Each row of a before or after table is a point. One or more steps were done to the points. Then noise was added and the rows were shuffled. The steps act on columns, c1 being the first. Write out the steps. A step turns or swaps two columns, mirrors them in a line or flattens them onto one, adds a multiple of one to another, or multiplies or shifts one. Angles are multiples of 10 degrees, from the lower column toward the higher: turns from -170 to 170, lines from 10 to 170 but not 90. Use the fewest steps. Two steps may share a column if one is a turn and the other turns, adds or multiplies; they go together, in the order done. Otherwise the lowest column goes first.
(in the rows, 128 means zero)

Before, 9 rows:
[[ 91 149]
 [ 96 145]
 [137 173]
 [152 172]
 [149 106]
 [ 92 174]
 [112 127]
 [157 107]
 [104 147]]
After, 9 rows:
[[153 182]
 [125 166]
 [179 128]
 [117 103]
 [125  95]
 [174 143]
 [130 156]
 [125 170]
 [118 140]]
Steps: turn c1 and c2 by -60 degrees

Before:
[[119 115 142 153 142 116 142 116]
 [ 54 105 104 136 147 113 147  33]
 [152 154 121 164 146 120  92 125]
 [134 151 131 134 106 162 120 141]
 [120 150 113 135 147 190 154 144]
 [156 144 113 199 128 126 129  88]
 [155  58 102 158 140 127 143  88]
 [164 125 110 146 138 110 146  97]]
After (8 x 8):
[[119 149 112 106 146 186 110 147]
 [157  57 100  96 139 117 137  89]
 [117 115 141  96 144 121 133 116]
 [157 152 121 124 143 117 178 125]
 [161 125 106  99 137 104 124  98]
 [156 141 112  73 129 118 175  90]
 [ 55 102 104 109 147 106 121  33]
 [136 152 130 130 106 164 139 146]]
Steps: add 0.3 times c3 to c6; turn c4 and c7 by 140 degrees

Before (10 x 14):
[[151 127 154 154 109  81  94 111 112 171 113 142 136 101]
 [194  76 129 129 106 109 111 139 184  86 132 146 133 110]
 [114  90 144 122  88 103 114 148 101 126 121 136 139 128]
 [146 119 108 139 116  86 104 122  89 149 127 123 107 168]
 [124  74 174 111 132 121 122 118 106 154 169 149 156 193]
 [164  92 135 121 169 120 102 109 150 136  61 154  88 139]
 [148 170  91  97 190  87 121 108 157 139 126 162 123 153]
 [145 107  96  99  87 166  83 122 144 136 182 134 105 110]
 [164 104 188 148 107 142 109 164 135 164 149 149 148 121]
 [ 76 138 135 146 128 109  63 113 112 146 120 167 111 150]]
After (10 x 14):
[[ 77 140 151 146 129 110  64 148 113 147 119 167 141 124]
 [146 107  97  99  88 167  83 144 143 135 183 135 162 110]
 [145 118 152 140 116  86 104 144  89 149 127 124 159  90]
 [149 170 131  98 192  87 121 148 156 140 125 161 118  83]
 [115  90 136 122  89 104 115 104 101 124 120 134 130 141]
 [195  77 113 128 107 109 109 116 183  85 132 146 130 137]
 [163 105 153 149 106 143 110  87 135 164 149 148 128 184]
 [123  74 207 111 132 120 121 122 107 154 169 149  70 136]
 [165  92 142 120 169 120 102 165 150 135  62 155 178 128]
 [153 126 117 154 109  81  94 137 111 171 112 141  97 165]]
Steps: mirror c3 and c14 in the line at 30 degrees; turn c8 and c13 by 150 degrees; multiply c13 by 2

Before (13 x 24):
[[ 79 143  64 122 161 116  71 113 152 148  81 163 156 107 177 136 153 132
  109 144 113 161 104 148]
 [130  90 141  94  83 122 123 155 127  91 108 159 165 178 119 106  75 135
  140 110 136 137 162 102]
 [113  80  90 100 157  98 109 164 115  88  91 154 150 103 151 147 132 114
   85 126 133 132 155 137]
 [ 60 126  73 116 179  73  86 119 143 100 113 116 129 113 176 145 162 151
  113 156 110 157  55 135]
 [ 69 144  99 104 162 101 130  95 116 169 142 116  87 154 111 115  91 156
  138 116 174  99 154  98]
 [138 140 114 100 106 127 167 191 158  97  92 146 131 140 119 132  87 131
  141 113 149 121 161  93]
 [ 92 103 110 100  85 110 160 193 111 126  99 151 157 143 101 120  72  92
  161  96 135 128 142 120]
 [ 96 128 119 114 143 150 148 127 120 143 157 121 143 150 147 118  84 138
  160  86 177  61 129  95]
 [151  96  93 102  96  78 132 174 126 122 111 190 160 128 126 133 113 117
  113 112 123 122 127  76]
 [143 135 113 101 147 114 155 173  96 132 111 139 148 178 119  99  98 138
  142  82 127 120 143 118]
 [ 35 127  87 154 169  93 109 114 164 156 135 122 127 123 189 156 162 160
   70 128  89 160 100 149]
 [128 103 100 131  95 115 131 183 132 102 103 144 168 153  95  99 150 105
  128 132 139 115 154 109]
 [110 141 140  85 133 145 131 174 112 141 145 122 140 157 108 107  76  96
  124 110 150 122 145  65]]
After (13 x 24):
[[130  89 181  95  84 122 142  97 126  89 120 161 165 176 119 107  77 134
  126 110 137 137 162 103]
 [153 104 132 101  96  79 140  81 124 121 130 192 161 126 126 132 113 119
  101 111 123 123 129  74]
 [ 95 117 161 114 143 152 106 133 121 144 155 118 143 150 149 117  84 137
  161  85 177  63 130  97]
 [ 70 141 141 106 162 100 115 161 116 168 130 115  84 155 111 113  90 153
  142 117 172 100 155  99]
 [ 77 148 104 123 159 118 182 147 153 150  80 162 157 108 179 137 154 133
  116 145 112 161 105 148]
 [ 93  91 150 101  85 110 125  52 111 126 124 153 157 144 101 119  71  93
  152  97 134 127 140 122]
 [110 141 179  83 130 143 137  94 113 142 160 121 138 155 108 107  75  97
  131 109 151 122 145  66]
 [ 62 131 112 116 178  74 166 145 143  99 112 116 129 114 175 144 161 151
  114 159 109 157  54 135]
 [112  98 127  98 157  97 161  90 115  89 107 154 149 103 152 146 133 115
   70 127 132 131 155 140]
 [ 35 148 129 154 170  93 139 152 167 157 128 122 127 123 190 158 161 161
   72 126  87 158  99 148]
 [145 133 153 101 149 115 119  73  96 131 128 139 146 177 119  98  96 139
  144  82 129 120 141 118]
 [138 134 153  99 106 128 118  48 157  97 114 148 131 142 120 133  84 131
  142 112 148 122 162  92]
 [130 106 141 132  96 115 149  70 130 101 123 143 168 153  98  97 150 104
  119 134 139 117 153 110]]
Steps: turn c2 and c19 by 20 degrees; shift c3 by 40; turn c8 and c11 by 20 degrees; turn c7 and c8 by -160 degrees

Before (12 x 64):
[[117 102 142 134 145 128 154 114 132 149 111 171 134 133 138 128 145 151
   91 117 122 165 145  83 109 114 113 135 123 136 103 134 126 131  99 105
  136  78 153 143 155 165 125 126 101  95 115 162 120 134  83 113 118 130
  135 163 140 133 144 128 119  94 130 150]
 [135 136 178 145 129 111 139 137 113 146 140 116 137 153 104 102 148  94
  158 130 135 101 105 160 149 155 132 122 154 127 118  85 133 122 103 133
  124 112 150  91 120 119 134 116 139 133 156 160 139 151 149 107 149 125
  141 146  98 108  97 129 165 128 121 112]
 [139 121 127 159 151 111 135 145 119 175  94 162 168 157 122 129 162 116
  103  71 125 137 141  78 121 126  85 132  85 146 113  98 105 139 144 100
  122 128 137 133  99 158 143 124 130 155 138 150 151 135 131 124 148 130
  164 119 134 134 125 136 147 109 140 122]
 [163 150 173 109  82 138 105  93  70 123 136 127 102  87 161 133  86 147
  127 120  82 105 134 114 109 118 144 133 120  91 159 155 129 133 145 145
  136 161 104 111 102 101  78 156 141  86 105 143  78 105  94 179  82  91
  110  92  88 131 111  83 143 135 104 155]
 [164 138 174 126 120 133 105 129  65 101 161 136 116  98 151 119  95 151
  131 104  94 123 120 117 121 121 153 112 149  68 181 129 163 153 166 138
  119 176 117 133 109  91  78 156 149 147 102 126  87 103 123 155  97  93
  108 111 105 113 104 109 140 113  94 152]
 [136 167 159 140 139 106  99 153 112 131 175  98 137 140 119 130 158 131
  138 135 136 127  96 156 159 132 125 100 112 112 144 111 117 131 101 138
  120 100 150 106  87  88 115 111 151 132 168 129 142 145 149 120 158 128
  147 152 105 106  97 130 178 152 150 125]
 [114 142 144 124 104 125 101  90  65 131 128 134  74  98 163 139  82 165
  108 133  83 152 143 116 103 111 137 169 156 115 165 173 165  92 154 145
  159 131 121 149 170 127 108 152 103  72  99 196 103 121 101 166 115 132
  104 131 149 149 147  94 133  82  89 179]
 [135 138 151 149 128 110 103 144 136 131 147  81 150 129 131 145 149  88
  156 100 136 115 103 134 152 157 163 108 124 131 122 119 123 139 114 129
  103 133 131  89 126  94 110 124 152 150 148 142 117 147 145 124 125 118
  168 128 128  82 104 155 156 120 134 113]
 [155 121 101 142 141 117 170 154 128 175  95 144 127 138 139 139 143 111
  118  83 109 160 155  91 104 124  87 108 134 162 143 107 110 135 121  97
  127 130 147 127 117 155 129  92 147 157 122 106 116 110 122 135 148 101
  142 113 148 148 154 104 145  97 145 118]
 [101 131 140  88 138 155 126 104  92 143 123 153 112 110 127 136 118 149
  114 121 115 153 137  91 101  91 129 140 134 140 135 146 105  84 106 119
  161 108 156 137 153 124 116 137  92  83 115 179 143 139 118 118 111 161
  108 142 120 160 161 137 106  91  82 137]
 [117 127 122 118 124 117 128 101 128 153  94 153 107 137 104 113 151 121
  106 113 174 172 144  88  99 118  98 148 117 130 112 123 121 114 110 113
  104  98 149 136 135 136 132 138 101 123 100 168 142 151  77 114 130 148
  116 131 168 147 165 138 116 103 123 106]
 [131 143 171 175 137 124  97 154 105 143 161  96 145 130  97 142 137 124
  139 103 154  86 109 158 165 146 123  94 138 120  91 121 100 148 117 117
   89 151 150 109  68 112 123 103 151 155 144 146  96 116 141 101 133 133
  125 141  88  89  96 138 170 145 129 158]]
After, 12 rows:
[[122 128 120 164 122 116 129 101 127 154  96 154 107 138 102 112  96 119
  106 112 108 169 146  88 100 118 100 149 116 129 113 123 122 112 108 111
  172 106 147 134 135 136 131 141 102 125  45 109 138 149  74 115 130 147
  120 129 168 147 165 138 118 100 122 103]
 [139 167 157 120 137 105 100 151 111 133 175  97 137 141 117 130 104 133
  136 134 119 125  96 158 161 132 128 101 128 109 143 113 118 130 100 135
  138  99 149 107  88  87 115 110 150 133 247 119 143 147 148 120 162 129
  125 150 104 105  99 131 177 152 150 123]
 [164 150 176 151  81 141 108  92  68 122 135 125 102  86 162 134 159 148
  130 118 137 108 135 114 111 121 147 132 112  90 160 154 125 130 145 146
   83 171 102 113 101 102  78 155 143  85  61 133  78 103  92 178  82  91
  122  87  89 133 110  82 141 133 106 154]
 [156 122 103 105 139 120 169 154 131 173  96 145 129 138 139 138 130 111
  115  83 127 158 154  90 102 125  87 105 136 162 142 106 111 135 119  95
  107 113 147 126 114 154 126  92 147 156 110 132 117 109 123 134 151 101
  136 111 150 146 154 104 144 101 143 120]
 [165 137 174 129 120 135 104 128  66 101 161 136 118  98 148 119 177 149
  131 103 119 123 121 119 120 122 151 112 136  70 179 130 163 150 165 139
   95 165 120 132 109  88  76 156 148 149  47 133  88  99 122 156  97  92
  132 111 104 114 107 109 140 112  93 151]
 [102 133 140 195 139 154 127 104  93 144 124 155 111 112 125 137 109 148
  113 121 160 155 139  90 102  91 133 141 123 136 135 147 104  84 105 118
  116 139 154 139 152 121 116 138  91  85  90 123 143 138 116 118 111 162
  127 142 120 160 164 140 108  92  81 139]
 [113 143 145 185 105 125 101  91  63 130 126 133  72  98 160 139 132 165
  107 136 158 151 143 117 103 109 137 169 137 118 164 176 166  94 153 148
   81 176 124 148 173 126 107 155 103  69  44  88 100 124 100 163 116 130
  132 130 146 151 149  93 131  81  88 180]
 [137 121 126 126 152 110 132 144 119 177  96 161 169 158 124 131 126 116
  106  70 120 137 140  78 118 125  84 130 111 141 111  95 105 139 144 102
  124  92 136 132  97 159 144 122 129 154 160  93 148 137 130 126 145 128
  117 119 134 134 123 138 150 105 142 123]
 [134 137 152 124 127 109 103 143 136 129 145  81 150 129 129 149 132  88
  155 102 101 116 104 134 151 158 165 109 142 129 121 117 126 138 113 130
  137 106 133  88 123  92 111 120 150 152 188 104 116 148 147 127 127 118
  139 131 132  83 103 156 157 121 135 116]
 [131 143 172 112 137 125  97 152 104 141 161  96 148 129  98 144 148 127
  139 103  90  85 109 157 167 146 127  94 133 119  93 120 100 147 117 117
  154 120 149 111  70 113 123 105 151 156 174  82  95 120 140 102 131 134
  132 139  89  88  95 143 168 146 129 158]
 [117 103 143 151 147 127 153 115 133 149 110 170 135 135 139 128  76 149
   90 118 137 166 144  84 107 114 114 135 126 136 104 134 123 132  99 107
  123 111 152 142 155 166 124 128 102  96  91 100 118 134  83 116 118 132
  129 166 139 132 144 125 118  95 131 152]
 [135 136 178 139 126 111 137 136 113 148 141 115 137 153 106 104 111  96
  159 130 123 103 104 162 147 150 132 119 155 129 116  89 133 123 103 134
  135 107 148  91 119 119 133 116 139 132 212  94 138 153 149 109 152 122
  139 147  99 106  98 130 167 127 121 111]]
Steps: turn c4 and c48 by -130 degrees; turn c17 and c38 by -90 degrees; swap c21 and c37; flatten c29 and c55 onto the line at 30 degrees; multiply c47 by 3
